Rows are points. To make a cloud, some directions were put in groups of two or more. Within a group, all points are equally far from the middle, so they leave a hole (a ring in 2 directions, a hollow ball in 3). The other directions are filled evenly. Then the cloud was stretched, turned, moved and blurred a little. How many holes are there, and how many directions does each take, smallest first?
In the rows, zero is written as 128.

Cloud, 13 rows:
[[108  86]
 [154 158]
 [203 103]
 [ 59 160]
 [ 80 114]
 [ 93 128]
 [168 167]
 [115 107]
 [ 94 139]
 [165 152]
 [113  70]
 [100  88]
 [156 118]]
Holes: 0

Cloud (13 x 2):
[[131 106]
 [ 75 140]
 [ 77 135]
 [140 206]
 [ 95 114]
 [102 202]
 [152 111]
 [128 106]
 [161 117]
 [ 90 118]
 [161 115]
 [156 198]
 [ 77 130]]
Holes: 1 (2)

Cloud:
[[ 81 140 158]
 [116  73 154]
 [130 145 160]
 [104 174 142]
 [149 136  65]
 [117 114  85]
 [174  99  76]
 [193  88 146]
 [112 181 114]
 [108  71 139]
 [145 121  92]
 [117 120  55]
 [131 190 111]
 [ 96 143 100]
 [170  93 103]
 [ 88  93  92]
 [ 87 132 186]
 [143 181 108]
 [ 86 157  85]
 [180 141 176]
 [ 98 120  66]]
Holes: 0

Cloud (19 x 3):
[[115  81  97]
 [168 111 140]
 [168 121  77]
 [120 126  91]
 [107 143 210]
 [105  84 159]
 [ 77 113 206]
 [165 146 161]
 [164 109 183]
 [188 156 136]
 [119 158 104]
 [109 159 172]
 [166 139 185]
 [ 89 168 106]
 [176  88 133]
 [116 169 131]
 [170 145 146]
 [132  90  95]
 [171 141 193]]
Holes: 0

Cloud:
[[150 126 156 215]
 [152 169 101 143]
 [154 152  74 103]
 [ 97 105 134  93]
 [226 100 100  91]
 [203  95 149 139]
 [135 102 166  92]
 [196 151 154 149]
 [181 132 140 130]
 [162 150  94  83]
 [ 99 177 167 138]
 [135  92  94  79]
 [157 149 186  74]
 [199 140 168  86]
 [166 165  90 141]
 [166 146 186 137]
 [120 151 203 108]
 [103 123 185 171]
 [107 163 125 103]
 [129 163 183 109]
 [192 129 154 124]
 [144 169  82 113]
 [139 134 107 163]
 [152  96  75 148]
 [154 102 139 126]
 [184 127 107 127]
 [123 122 194 127]
 [174 164  96  83]]
Holes: 0

Cloud, 32 rows:
[[ 81 149  77 117]
 [155 187 127 145]
 [ 68 105 162 112]
 [123 198  76 130]
 [130 118 150 172]
 [ 90 165 136  69]
 [117 121 101 180]
 [147 173  73  88]
 [147 195 128 143]
 [100 206 124 157]
 [135 151 138  57]
 [141 101  79 134]
 [161 186 102 142]
 [139  94 149  80]
 [149 150  98  61]
 [153 150 163 130]
 [ 69 153 139  82]
 [ 90 188  96 165]
 [ 93 137  93 178]
 [134 110 173 130]
 [ 78 144  83 107]
 [ 87 180 164  98]
 [116 110  81 157]
 [152 112 127  65]
 [123 162 144  61]
 [151 135 157 149]
 [148 137 122  57]
 [115 164 122  57]
 [ 58 137 167 118]
 [114 196 159 125]
 [ 98 111 169 160]
 [168 126  77 124]]
Holes: 2 (2, 2)
